Each row is a point. To make a cloud, some directions were put in groups of two or more. Within a group, all points are equally far from the middle, so they leave a hole (a ring in 2 directions, a hollow ball in 3). The other directions are filled evenly. Then the cloud was stretched, turned, moved and blurred a little. Count the holes, and give their numbers of directions, smallest first.
In the rows, zero is written as 128.

Cloud (22 x 3):
[[ 91 112  93]
 [ 91 116 121]
 [170 123 148]
 [ 96 104  94]
 [107 161  88]
 [137  91 155]
 [ 93 119 163]
 [153 163 125]
 [ 94 116 160]
 [126  91 151]
 [150 166 140]
 [ 90 140  99]
 [156  98 121]
 [172 136 176]
 [126  94 186]
 [138 173 163]
 [142 165  90]
 [146  94 159]
 [154 158  86]
 [128 168 101]
 [124 172 163]
 [ 91 137 161]]
Holes: 1 (2)

Cloud (28 x 4):
[[ 78 134 131 175]
 [114 153 158 109]
 [141 156 135 104]
 [167 115 112 105]
 [168 125 102 115]
 [158 134 150 108]
 [148  89 122  95]
 [113  90 100  94]
 [ 90 114  97  97]
 [143  88 112  95]
 [127  82 123  92]
 [148  92 117 178]
 [123  72 153 113]
 [ 78  97 105 167]
 [ 84 129  83 133]
 [103  67 147 156]
 [149  93 166 150]
 [134  81 131  95]
 [100  80  98 166]
 [161 111  90 153]
 [140  87  87 156]
 [143  83 155 164]
 [147  92 155 168]
 [137 148 162 113]
 [149 155  96 142]
 [ 74 128 130 174]
 [114 153 157 109]
 [ 99  83 141  97]]
Holes: 2 (2, 2)

Cloud (55 x 6):
[[ 90 119 136 170 128 157]
 [114  88 104 147 114  91]
 [101  88 139  89  77 130]
 [120  89 144 141 179 128]
 [108 140 106  86 148 157]
 [129  82  81 128 129 123]
 [ 96 134  90 129 124 165]
 [144 161 148  91 171 153]
 [123  83 159  96 132 176]
 [140 164  83 122 140 145]
 [173  92 108  97 100 111]
 [143  85 176 155 103 109]
 [159 111 190  93  97 148]
 [147  98 158 166  85 138]
 [123 159 186 115 130  94]
 [117  79 165  83  87 129]
 [ 90 143 146  80  92 120]
 [156 156 132 162 108 167]
 [ 90 153 131  93  91 153]
 [ 90 129 157 155 120  88]
 [ 85 143 115 149  99 155]
 [180 105 148  90 152 166]
 [161 107 122 162 104 175]
 [110 131 101 157 158 106]
 [156  74 154 127 168 117]
 [101  91 119 143  82 104]
 [ 82 121 130 154  87 118]
 [161  76 139  88 157 145]
 [130  81 195 125 107 123]
 [105 156  99 152 133 160]
 [154 152 176 157 117 155]
 [147 160 106 144 129  93]
 [149  92 185 111 119 171]
 [116 165 187 139 119 118]
 [183 106 162 134 151 101]
 [182 110 154  96 158 163]
 [135 162 141  84 160 162]
 [186 119 128  76 140 127]
 [155 111 150 167  89 156]
 [123 162 171 147 122  92]
 [ 98 162 148 160 100 121]
 [134  79 115 161 148 105]
 [166 136 175  99 131 177]
 [157 152 184 134 134 165]
 [120  89 122 165 102 168]
 [156  98 134 152  77 112]
 [130  81 149 137 176 138]
 [172  95 107 106  94 108]
 [146  99 138 162  79 156]
 [114 155  84 120 136 156]
 [108 121  84 103 135 111]
 [ 86 134 117 132  83 108]
 [104  88 124 113  67 135]
 [109 128 108  78 140 105]
 [159  79 107 157 132 110]]
Holes: 3 (2, 2, 2)

Cloud (82 x 8):
[[156 156 150 162 111 175 120 108]
 [ 97 155 156 113 177 113 109 100]
 [119 169 192  97  98 143  94 143]
 [156 154  84 112 170 110 154 124]
 [160 116  87 102 172 101 105 105]
 [ 98  93  71 158 142 118 102  93]
 [133 110 124 180 158 137  98  69]
 [128 149 136  87 118  70 157 102]
 [124  96  90 163 144 118  96 168]
 [162 156 164 147 142  90 124 160]
 [181 137 161 117 121  95 109 136]
 [124 193 126 175 128 126 131 164]
 [124 151 136  73  96  93 129  75]
 [103 141 161  84 121 112  91  95]
 [138 146  87 155 128 118  58  86]
 [ 80 112 125  86 101 119  99 122]
 [104  88 157 124 158 108 148 157]
 [157 160 175  92 105 106 127 168]
 [117 176 173 138  76 101 132 124]
 [102 160  98 104 162  84 164 112]
 [144 183 120 178 151 101 135 119]
 [ 82 155 162 119 149 147 142  89]
 [172 111 107 108 136 110 145 153]
 [124 119 173 135  75 111 141 103]
 [121 110  87 148 125 155  73 129]
 [144 141  95 141 138 114 129 201]
 [120 113 147 195 125 114 151 163]
 [169  99 128 119 171 109 118 111]
 [167 115 146 132 157 130 165 151]
 [103 114 151 160  59 107 104 132]
 [ 64 137 122 165 129  93  82 115]
 [104 170 164  88 104 137 156 144]
 [ 66 164 121 117 153 133 137 181]
 [119 133 136 103 131  69 171  92]
 [104 153 179 135  67 102 104 123]
 [110 177 116 102 150 166 119 155]
 [138 134 113 196 160 139 152  77]
 [ 90 128 172  98 137 110  89 116]
 [165 145  72 119  90 133 128 110]
 [108 176 129  93 158 159 120 127]
 [131 148  86 143 124 105  56 109]
 [116 184 141 144  65 102 105 130]
 [118 184 159 111 117 123 164  87]
 [174 130 116 115 146 135 174 126]
 [144  81 106 107 117 122  97 158]
 [153  93 126 124 177 121 140 134]
 [118 126 160  92  96  84 127  90]
 [118 129 168 153 108 172 151 102]
 [136 121  71 130  84 154 126  82]
 [161 104 107 111 105 121 136 178]
 [129 111 167 155 123 106 174 133]
 [165 159 149 103 121 162 109  88]
 [175 141  77 107 141 101 155 112]
 [101 121 107 134  77 128 162 162]
 [145 112 103 124  75 146  97 167]
 [124 154 126  76 122 146  79 134]
 [ 91 126 128  89 154  97 106  69]
 [168 101 129  98 139 110 108 170]
 [117  83 137 118 155  95 132  90]
 [128 104  80 150  98 134  83  88]
 [117 127 135 131 144 165 174  55]
 [136  92 139 157 164 100 142  83]
 [136 180 174 121  85 107 122 115]
 [131 101 157 114  98 145 121  74]
 [112 175 157 125 180 126 130 113]
 [157 148 139 113 159 147 157 180]
 [ 87  96 146 121 170 142 135 129]
 [116 133 105 200 135 136 163  96]
 [105 136 180 134 129  92 167 151]
 [149 188 144 128 145  99 165  87]
 [163 134 114 109 114 143 152 184]
 [ 54 164 109 149 114 147 130 138]
 [103 141 134 169 120  57 144  96]
 [165  93 119 118 144 103 164 107]
 [113 119 101 124 163 155 183  75]
 [141 150 127 185 155 165 123  96]
 [136 117 145 190  97 122 146 185]
 [ 64 154 130 173  98 146 149 167]
 [117 166 164 117 163  99 153 150]
 [115  86 164 134 159 115 148 159]
 [101 151  96 104 138  74 165 122]
 [102 155 122 165  99  57 138 115]]
Holes: 3 (2, 2, 3)

Cloud (105 x 9):
[[110  87 146 116  75  94 135 157 105]
 [110  88  81 109 142 148 129 106 137]
 [148 161 117 116  58 137 121 161 177]
 [147 164  79 161 119  88  96 161 105]
 [146 172 141 110  91 170 145 133 166]
 [102 158  62 105  99 107 161 122 112]
 [ 72 129 161 135 105 142 114 163 157]
 [132 162 102 106  77 134  68 186 153]
 [162 133 123  98 158 104 123 119 194]
 [100 117 165 124  70  91  97 129 148]
 [139 176 139 137 111  70 120 133  89]
 [ 68 112 117  85 118 157  81 136 133]
 [167 121 101 115  91  96 107 181 169]
 [100 151 108  97 128  66 133 143 102]
 [168 140  83 153  83 101 122 116  92]
 [ 96  97 145  70  90 120  99 118 128]
 [112  96 106  81 135 105  90 103 129]
 [107 172 140  86 100 143 122 147  70]
 [128 148 129 102  64 141 129 135  60]
 [159 110 103 131 115 161  91 157  95]
 [168 138 183 136 113 140 113 131 179]
 [154 173 144 120  66 135 143 133 169]
 [122 191 117 125 153 144  77 163 129]
 [ 80 105 105 118 118 161 144 146 163]
 [146 159  79 120 139 159 137 170 160]
 [125 147  51 122 117 146 111 108  97]
 [170 154 124 160 140 148 168 131 124]
 [ 95 172  78 150 145  98 128 140 172]
 [159 172  79 130 128 115 168 164 129]
 [ 86 124  97 109  95  77 117 169 125]
 [ 91  99 146 116 104 143 139 187 115]
 [101 162 133  96 101 112 157  93 114]
 [153 127 105 123 150  89 181 139 164]
 [160 174  95  90 145 144 105 114 156]
 [125 110 121 126 100 142 189 167 145]
 [117 122 110  99 131  75 175 131 156]
 [ 92 134 159 116  93  90 137 148  80]
 [153 171  78 173 126 119 121  93 150]
 [ 98 102 118  64 122 100  97 144 110]
 [100 154 139 164 150  82 132 150 172]
 [103 155 114 121  70 164  70 174 122]
 [146 120 131 146 176 138 148 143 117]
 [157  99 148 138  99 119 183 123 105]
 [ 86 103 144 101 112 169 133 111 147]
 [152 129 162  80 161 117 106 164 115]
 [130 108 111 128 178 151  92 138 155]
 [162 108 138  97 146 108  64 155 126]
 [114 152  70  78 100 136 115 118  89]
 [168 126 120 107 157 110 116 170  98]
 [ 78 116 158 110 132 153 145 151  98]
 [101 114 136 102 142 155 167 167 117]
 [127  90 133 129 152 104  87 137  92]
 [ 99 116 148 149 139 147 175 134 129]
 [138 144 133 116 140 155 158 191 127]
 [136  87 146 155  99  78  93 153 138]
 [106 168 158 140  75 145  83 171 118]
 [170 161 137 127  92 116 172 127  84]
 [ 69 107  88 119 124 150 144 154 133]
 [162 115 122 102 155 148  74 128 139]
 [133 144  69 130 107  88 105  89 107]
 [138 168 135  93  69 159 102 148 167]
 [ 89 133 117  97  84 113 153  95 148]
 [185 138 117 154 132 140 138  92 148]
 [166 186 138 117 119  88 119 103 124]
 [185 105 134 145 102  78  99 147 148]
 [135 165 103  88  85 125  54 156 154]
 [113 127 161 158 141  71  78 158 135]
 [110 106 134 128 152 128  56 111 164]
 [107 128 103 145  64 100  92 148  81]
 [150 140 184  75 125 152 120 165 114]
 [112  93 116 109 133 119  86  82 126]
 [114 166  99  80 129  88 121 113 104]
 [128 198 132 123 105 110 113 176 165]
 [ 92 115  98 104 148 108 162 155 107]
 [113  87 128 123 116 115 112  85  96]
 [118 115 140  96 103 129 113 177 192]
 [ 94 131 116 165  93 131 136  88 153]
 [ 89 106 121 118 115 163 169 136 155]
 [156 175  91 150 128  81 140 104 114]
 [129 175 151 143  79 135  99 109 158]
 [152 149 107 115 102 127 174 173 176]
 [ 85  95 132  91  96 132 141 128  81]
 [ 94 102  98 151 147 139  80 145 165]
 [103 165 128 177  80 126 135 156 121]
 [111 115 124 106 163 115  94 190 137]
 [ 86 111 131  83  98  96  91 177 125]
 [142 193 126 147 149 142  84 137 160]
 [149 105 138 112  85 139 173 106 160]
 [100 139  99 168 139  83  74 163 136]
 [105 100 143 118  88 104 164 104  98]
 [151  98 148 126  78 104 179 124 138]
 [ 97 162  62 127 111  99 141 162 114]
 [104 132 150 134  89 108  47 117 137]
 [102 150  76 115 116 165  66 117 123]
 [ 88  94 117 101 108 110  74 173 114]
 [104 102 155  87  90 122 135  95 133]
 [143 151  98 109 140 158 145 187 133]
 [119 132 176 101 153  74  94 140 131]
 [102 108 106  75 157 124 149 131 111]
 [144 130 155 100 118  78 161 159 174]
 [124 116 108 109 121  76 153 165 169]
 [132 119 164  97  95 133 128 207 127]
 [139 156 134 161  82 123  49 163 121]
 [164 166 144  72 114 105 109 184 112]
 [102 108  96 173 133  86  91 156 134]]
Holes: 3 (2, 3, 4)
